Each row of a before or after table is a point. One or more steps were done to the points. Then noise was added and the rows were shuffled. The steps act on columns, c1 being the first. Name the steps. A step turns or swaps two columns, mirrors them in a line or flattens them onto one, adds a multiple of one to another, or multiplies or shifts one. Angles are multiples of 10 degrees, from the lower column toward the higher: turns from -170 to 170, lines from 10 to 170 but not 90. Use the fewest steps. Two steps may share a column if one is a turn and the other turns, adds or multiplies; they go together, in the order done. Otherwise the lowest column goes first.

Before:
22	-13	-22
-44	-37	4
7	-9	26
-20	20	1
41	25	-1
4	-58	44
-1	-14	-29
38	-25	30
-45	-38	-11
-27	31	-16
13	-28	58
13	21	-17
40	21	-30
After:
15	-29	18
2	-26	-16
7	-19	13
7	-21	-18
-26	-14	-38
-8	0	25
19	28	-25
-3	-24	28
4	54	-27
3	26	-13
-16	5	-40
11	-2	29
7	43	-57
Steps: multiply c1 by 0.4; swap c2 and c3

Before:
-6	-7	-2	-22	-20	-16
-4	-16	-9	-33	-11	-14
-62	-11	-6	74	-24	-13
4	-12	14	-33	-6	-38
6	-4	-4	-24	41	-13
17	0	36	13	-24	-26
17	-15	-23	-24	-10	-34
5	-2	25	10	-23	-13
-16	29	-30	-31	15	11
-14	-5	-24	-25	-12	80
14	-7	-24	-16	-3	23
After:
6	-11	-2	-28	55	65
9	-17	-1	-21	-27	5
17	-38	-9	-27	-18	3
29	-38	-26	-8	-33	-5
5	0	35	21	-35	-11
-96	-27	-4	16	-25	11
23	-30	8	-23	-32	-24
20	-10	-16	-13	16	-36
-1	-5	27	11	-24	2
21	-18	-16	-2	15	25
7	73	-31	-35	18	7
Steps: turn c1 and c4 by 40 degrees; multiply c2 by 2.5; turn c5 and c6 by -50 degrees; turn c3 and c6 by -20 degrees

Before:
-7	-2	34	-3	-15	-34	3	10	27	15	36
7	-15	-11	30	17	-29	8	-26	31	-2	-8
25	45	-29	-1	7	6	10	22	13	-10	2
4	13	30	-8	-22	-12	29	-42	-31	-39	-28
-12	-23	12	-20	-13	32	11	15	4	-26	-19
38	-21	28	-14	32	-29	-36	6	-23	30	-29
39	4	-15	-31	-23	26	-29	21	44	-11	4
-1	-26	-17	-10	-16	-10	-34	-17	-15	5	37
-20	-3	-6	1	11	37	-32	-15	-8	-33	28
25	43	-34	21	-39	-22	-29	32	0	-16	-8
5	12	3	29	-25	-19	-28	0	-20	36	2
After (11 x 11):
-2	-25	-28	-9	20	3	36	-16	-23	3	0
24	46	50	-1	24	-8	-13	22	19	-6	0
-19	-3	38	0	1	-57	18	-14	-15	3	0
-8	-4	-78	-3	-26	32	9	10	45	-10	0
36	-23	64	-13	-38	31	44	6	-37	13	2
7	-15	58	30	4	23	2	-27	50	-21	1
6	11	-75	28	7	30	33	0	-31	22	-1
4	13	-94	-10	-22	-10	-24	-41	-50	-43	1
24	43	-74	21	47	-3	33	33	0	-19	0
-12	-23	-49	-21	-7	-37	-21	14	6	-2	-1
40	5	-52	-32	22	-33	17	21	69	12	0
Steps: turn c3 and c5 by -110 degrees; multiply c3 by 3; turn c6 and c7 by -160 degrees; turn c6 and c10 by -40 degrees; multiply c9 by 1.6; multiply c11 by 0

Before:
42	41	31	-14	-6	5	5	-5	-8	14	11	-21	12	-26
6	2	22	12	-7	25	-22	6	-15	12	-16	-5	-10	-7
18	-38	-54	-15	-48	-19	6	13	-6	-86	-27	7	-18	64
41	-23	-31	25	-18	17	-9	3	6	-83	1	29	-33	31
4	26	15	-6	-9	-38	-11	-52	-25	3	-29	9	23	4
-3	-6	-5	23	4	16	26	-35	-48	19	-2	-29	-18	33
18	16	13	36	15	-21	12	34	-48	28	29	-34	-9	6
-1	1	9	-15	-10	2	-11	-29	-39	16	21	11	-17	17
After (8 x 14):
36	35	34	-22	-5	-18	16	-16	4	10	11	-26	8	-19
-16	34	18	-8	-12	-35	-2	39	-9	5	15	24	24	-46
44	-19	-32	51	-26	-2	-23	18	-2	-87	-17	22	-29	25
2	11	13	69	11	-29	18	1	57	27	-2	-49	-15	-1
-2	4	12	-29	-6	5	-8	45	7	14	-25	-5	-22	-28
7	-14	-6	51	10	18	24	67	17	18	25	-22	-19	-23
13	10	17	25	-3	17	-21	-3	15	11	18	10	-13	-5
10	-40	-54	-34	-47	-24	-4	42	14	-85	11	19	-15	41
Steps: turn c1 and c6 by -30 degrees; turn c2 and c7 by 20 degrees; multiply c4 by 2; turn c8 and c9 by 140 degrees; turn c8 and c14 by -50 degrees; mirror c11 and c12 in the line at 110 degrees
